Every row gives one point. A path goes straight from each point to the next, and from the last back to the first. The post is the endless flat space through its rows: a point in 2 columns, a line in 3, a plane in 4, and so on, so that a path can go around it. How many times does the path go around the post? Going back the other way cancels.
In the rows, 128 means zero.

Post (1 x 2):
[[126 144]]
Path, 6 rows:
[[ 87 171]
 [126 171]
 [ 91 151]
 [116 103]
 [148 105]
 [107 128]]
Times around: 0

Post:
[[135 133 131  99 104 108]
 [170 113 133 113 138 149]
 [146 116  94 112 119  89]
 [118 105  69  96  85 124]
 [191 142 165 175 131 149]]
Path:
[[146  98 152 127 103 133]
 [125 110 127  96 133 122]
 [134 140 118 119 126 117]
 [159 158  83 212 117 116]
 [151 111 111 145 159 134]
 [144  96  99 127 101 129]
 [170  89 130 164  98 123]
 [142  91 117 103 145 144]
 [142 139 125 111 142 139]
 [174 178 107 153 105 123]
 [175 139 142  76 108 128]
 [128 107 160 115  68 114]
 [104 126 134 120  92  89]
 [138  95 107 138 131 104]
 [167  87  88 130 107 111]
 [167 138  92 118  90 113]
 [159 129  89  79 129 108]
 [182 107 119 123 119 156]
 [147  97 150 116  86 111]
 [153 131 151 142 129 110]
 [168 118  87 150 138 141]
 [144 161 130 121  93 128]
 [142 118  94  96  66  94]]
Times around: 2

Post:
[[144 168 163 149 133 144 128 135  91 194 116 154]
 [185 100 154  99 117 101 117 131 183  70 137 107]
 [151 145 121 128  74 101 124 134 163 135 170 114]
 [139 158 114 103 172 104 129 126  79 138 137 144]
 [168 139 121 136 103 115  73 103 162  77 146  98]
 [124 133 101 118 163 136 121 158 113 156 113 141]
 [139 129 116 138 148 118 142 105 132 128 125 176]
 [172 101 155  91  91  91 118  79 216  99 107  74]
 [148 144 118 140 142 114 164 140  98 133  84 123]
 [156 128 138 126  97  62  90 133 168  99 123 136]
 [ 99 119 129  95 128 126 129 135  96  87 117 134]]
Path (22 x 12):
[[115 150 143  69 102  88 103  98 130 101 104 163]
 [148 167 147 131 126 131 141 141 138 103  93 116]
 [156 135 163 121 135 118 118 135 182 142 163 103]
 [132 129 141  87 141  93 155 109 106 149 176 130]
 [118 134  74 120 154 123 102 103 115 138 122 119]
 [196 134 113 126 132 100  70 118 108  89 118 137]
 [154 146  88  90 111 107 127 178 123  81 119 126]
 [ 97 135 147  49 163 114 123 133 132 144 138 152]
 [127 136 123 131 150 127 116 146 144 106 143 123]
 [161 127  86 149 173  55 128 192 108 115 103 128]
 [160 120 137 128  92  97 144 137 128  90 130  99]
 [156 112 136  90 108 107 113 143 139 100 130 109]
 [132 133 109  92 106 144 129 172 116 107 134 137]
 [140 144 140 139  92  90 136 112 171 108  94 152]
 [117 153  95 116 159 145 122 121  72 139 125 163]
 [174 125 100 118 108 110 105  90 125 131 118 125]
 [128  90 134 127 131 110  83 147 118 147 139 158]
 [109 133 137 146 151 133 157 137  92 130 114 149]
 [122 164 132 153 145  61  94 142 122 130 118 143]
 [158 138 104 136 148 108 102 141 135 155 166 122]
 [173 108 162 102  82 114 104  85 145 136 126  64]
 [155 151 111  99  97  68  74 144 116 126 167 160]]
Times around: 2

Post, 17 rows:
[[153 142 149  87 112  97 166 118 145 147 145 173 138 112 137  75 133 139]
 [145 116 110 161 165  87 167 128  88 105 113  85 153 139 160 131 122 159]
 [119 157 118 182 162 102 161 128  90 145  86  73 124 135 146 138 101 109]
 [118 134 163 124  96 130 123 117 100 120 153 165 112 137 132  80 121 141]
 [154 152 128 189 121 104 169 177  96 122  90  79 135 115 160 159 117 169]
 [131 144 102 140 140 150 180 144 177  98 163 138 141 142 121 136  95 123]
 [ 95 126 116 180 147  78 166 147  80 164 124  98 140 110 150 150 107 140]
 [108 143 132 155 145 105 167 169  77 126  93  95 166 117 145 136 133 115]
 [135 103 137 109 120 110  98 140 133 105 120 183  95 117 130 112 114 114]
 [136 145 104 182 121 155 161 119 139 105 141 154 139  98 131 134 124 105]
 [131 152 129 150 136  81 148 126  98 132 122 103 147 146 136 169 150 133]
 [142  88 160 122  95 122 153 126 144 123 130 183 129 145 148 108 125  87]
 [137 149 132 163 129 143 206 130 135  78 148 163 123 104 101 146  93 111]
 [112 141 125 148 134 166 183 122 153  85 120 186 128 116 166 153 109 151]
 [152  88 159  73 110 151 123 120 121 136 132 167 113 115 133 116 119 120]
 [108 126  91 159 133 147 210 121 145 100 137 135  99 128 105 130 136 126]
 [123  94 187 108 100 116 112 102 140 127 122 159 138 124  92  91 133 143]]
Path (12 x 18):
[[ 89 102 140 126 147 143 168 149 121 132 107 172 110  98 118 133 116  72]
 [146 114 120 143 118 161  98 107 132  97 106 176  99 112 155 130 162 114]
 [159 142 135 133 113  91 164 149 131 105 142 132 109  98 106 120 111 126]
 [124 120 110 146 130 109 187  96 123 113 125 146 144 110 173 122 123 140]
 [163 112 124 154 137 106 150 102 151  92 116 153 124 121 126 134 103 165]
 [127 132 121 120 131  98 174 106 140  91 170 147 157 157 100 147 125  97]
 [150 182  77 141 127 130 188 156 108 137 103 108  87 153 142 123 128 138]
 [118 133  83 179 158 103 107 174 111 163 144 149  90  96 105 157 105 100]
 [155 149 163 133 124 115 173 140 117 141 138 128 191 110 200 142 123 193]
 [123 127 116 144 151 120 177 143 125  90  67  80 120  89 133 157 102 163]
 [110 126  93 128 138  64 160 128 114  87 109 156 116 128 138  71 124 171]
 [188 160 153 162 122  77 167 133  80 115  86 146 121 152 157 160 136 120]]
Times around: 2

Post, 17 rows:
[[107 161 109 170 180 103 143 150 101 137 117 112 125  99 117 123 127 156]
 [117 130 124 134  74 164  99 127 147 120 142 103 107  95 118 138 151 158]
 [103 123 113  97 113 152  97 131 163 118 115 144 118 156 150 133 156 112]
 [110 126 125 113 142 113  91 127 108 130 155 100 124  93 121 130 145 167]
 [107 115 117  91 144 104 145 159 160 145 110 185 114 153 113 138 141 125]
 [104 118 144 141 142 110 103 156 124 102 110 135 128 116 125 122 123 129]
 [129  96 149 109 138 129 142 112 111 137  96 121 155 145  89  89 113 114]
 [132  89 135 142 129 164 117  94 149 108 119 123 104 108 109 108 155 136]
 [145 133 112 143 128 117 115 161 105 127 101 130 161 114 135  73 160 118]
 [125 107 145 164 140 146 133 127 137  99 127 143 163 107  87 131 134 126]
 [123 131 121 132 173 140 146 143 161 120 131 103 120  99 146 123 128 112]
 [126 134 112 115 123  70 134 140 110  92 124  83 127  89 152 113 152 149]
 [138 108  62 128 119 155 113 115 139 142 111 137 117 189 130 149 104 124]
 [126 110 134 126 123 100 112  93 124 143  91 129 138 104 120 136 143 128]
 [144 117 147 157 147 133 157 143 104 121 162 151 122 113 177 131 140 118]
 [147 129 125 113 135 124 125 135 163 115 118 109 107 159 155 152 155 109]
 [144 162  94 154 129 122  98 106 159 170 133 138 134 172 151  90 155 141]]
Path:
[[138 100 127 122 140 152 118 120 139 126 136  90  97  84 154  85 182 121]
 [137 164 145  91 156 110 137  94 183 155 112  82 127 157 121 127 210 136]
 [132 116 113  98  58 157 124 160 161 183 110 146 132 130 115 185 145 157]
 [139 139 115 162 111 135 126 116  54 161  75  59 143 106 152 101 128 125]
 [112 128 131 137 129 171 110 156 175 128 151 135  91 122 117 139 117 152]
 [147 148 160 154 160 113 121  83 140 121 136 155 158 130  77 158 178 155]
 [ 67 168 122 148 158 110  90 137 123 109 121  74 154  94  83 130 116 130]
 [129 113 133 118 163 160  92 127 146 109 137  49 132 140 128 128 126 107]
 [141 132 133 140 157 158  75 147 167 118 134 115 133 121 172  99 179 119]
 [129 132  96  68 169 116 131 120 161 184 116 123 124 106 110 134 164 143]
 [112 115 125  49 148 111  68 123 166 121 136 143 124 159 148  61 160 119]
 [113 122  69 104  99 163  86 151 136 179 188 150  86 125 162 158 108 137]
 [146 118 106 158 171 107 143 144 154  73 186 149 120 140 129 104 118 119]
 [143  77 107 156  93 149  82  70 153  61 146 180 106 133 114 126 164 151]
 [152 137 109 161 138  82 176 107 152 165 104 164 141  61 122 112 163 107]
 [115 126 117 117 129 147 103 110 139 150 168 105 147 142 136  90 162 145]
 [131 120  69 137 106 157  94 140 171 100 189 113  96 136 108 126 163 203]
 [141 153 119 145 211 105 158 153 157  86 117 130 140 119 121  90 197 142]
 [139 110 138 126 111 165 161  89 156 106 151 127  99  55  71 164 140 151]
 [116 112 198 156 168 121 150 110 115 132  98 128  96 138  86 139 146  89]
 [101 130 106 161 116 111  69 136 118  99 118 119 175 124 100 104 134 152]
 [149 118 137 145 145 111 160 122 158 101 140 104  90 101 168 112 197 126]
 [116  99 113 174 101 157  93 126 124 114  72 149 138 158  96 136 112 137]
 [111  91 143  74  96 119  56 108 119 135 123 152 159  73 141 138 125 140]
 [167 115 144 169 116 149 100  98 123 116 137 120 112  79 142  91 156 121]
 [119 137  89 140  92 116  77 105 155 139 123 109 113  92 134 130 160 137]
 [102  94 114 103 111  75  95 125 105 119 145 161 135  99 169 100 129 104]]
Times around: 4

Post (17 x 18):
[[156 124 145 126 148  94 135 114 100 105  80 143 164 147 132 136 123 142]
 [108 119 154  96 143 122 129 161 132 131 120 139 120 140 167 124 101  93]
 [138 143 104  76 155 135 104 109  99 116  80 147 122  84 104 179 168 157]
 [125 128  97 131 146 113 157 118 117  84 131 124  86 145 129 108 121 111]
 [129 112 152 163 134 109 144 119 121 184 129 133 125 111 141 162 168 133]
 [126 144 131 108 164 147 120 123  84  79 121 168 118 138  93 131 121 118]
 [129 128 125 125 158 139 148 114 152 131 134 161 136 128 131 139 167 134]
 [179 127 116 115 148 158 155 142 142 106 128 110 136 132  93 146 137 152]
 [116 145 157 130 138 166 153 109 145 117 149 122 158 117 115 147 105 143]
 [ 98  81  92  73 100 135 106 102 143 120 123 132 100 137 116 130 115 110]
 [109 134 103 147 106 116 195 129 132 126 161 176 130 129 114 151 102 123]
 [167 173 134 176  89 141 125 133 118 153 164 104 125 137 141 156 155  86]
 [105 126  93  98 129  99 123 125 115 157 138 129 107 138 122 134 151 137]
 [123 128 133 149 114 164 113 167 154 115 103 118 105 129 115  95 130 148]
 [ 80  97 106 138 146 113 126  97 183 173  98 143 112 132 122 173 128 140]
 [116  92 120 100 161 111 114 128 134 107 127 145 168 130 130 153 115 128]
 [130 127 109 135 144 153 144 142 112 128 120 131  98 146 149  95 112 113]]
Path:
[[ 97  98 100 126 116 140 126  78 159 153 100 160 137 109 140 152 167 116]
 [135 133 121 159  98 112 143  89  99 138 120 177 129 120 132 132 142  97]
 [138 189  66 116 128 158 128 101  88 122 119  88  77 112 115 118 125 152]
 [ 87 106 140  93 122 112 162 100 131 131 136 122 103 121 140 123  73 145]
 [183 183  89 160 106 130 160  83 107 108 110 143 120 118 122 154 162 148]
 [113 103  89  93 154 103 137 132 106  83 120 186  97 166 137 148 147 100]
 [ 96  98 125 124  92 106 161  88 126 124 159  83 102 134 136  66 160 136]
 [185 156 121  89 165 110 149  86  62 109  78 152 126 148 138 141 125  88]
 [ 72  80 201  93 172  97 156 153 132 150 135 167  90 152 132 101 134  91]
 [126 157  79 122 164 162 117  69 176  99 112 147 108 130  89 128 151 139]
 [168 113 101 104 114  93 105 124 127  82 167 151 136 166  93 125 181 134]
 [151 117  69 125 136 156 169 149 121  89 102 166  62 102 144 121 167 132]
 [128 140  87 193  98 145 174  79 117 135 117 198  91 158 115 112 145 144]
 [113 148  89 104 179 138 134 144 128  83 108 151 101  99 128 143 112 147]
 [124  85  82  99 141 154 124 112 134 159  89 158 113 114 144 169 145 141]
 [163 122 168 147 110 178 176 200 109 158 159 117 160  78 160 157 135 103]
 [140  85 100 110 106 138 138 119 157 153 125  92 127  91  98 138 163 170]
 [112 146 150 143 166  90 126 106 147 128 130 194 144 157 130 175  87  94]
 [165 126 163 116 162 143 168 151 124  67 135 138 111 136 161 119 108 109]
 [ 92  71 203 176 110 128 162 132 110 118 137 143 124 148 125 131 109 116]
 [120 116  87 166  92 120 174  87 132 165 136 116 101 138 112 152 124 119]
 [101 119 114 120 159 149 141 132 131 138 110 170 109 117 114 161  87 102]
 [110 156  81  80 139 127 150 148 125 135 145 118  77 117 107 140 139 122]
 [125 115 118  96  92 136  70  91  94 134  75  85  76 131 126  82 111 131]
 [123  98 130  86 145 126 149 187 140 111 135 153  89 116 152 164  81  88]
 [ 57 125 142 150 121 136 119 110 149  97 108 148 115 165 110 145 106 120]]
Times around: 4
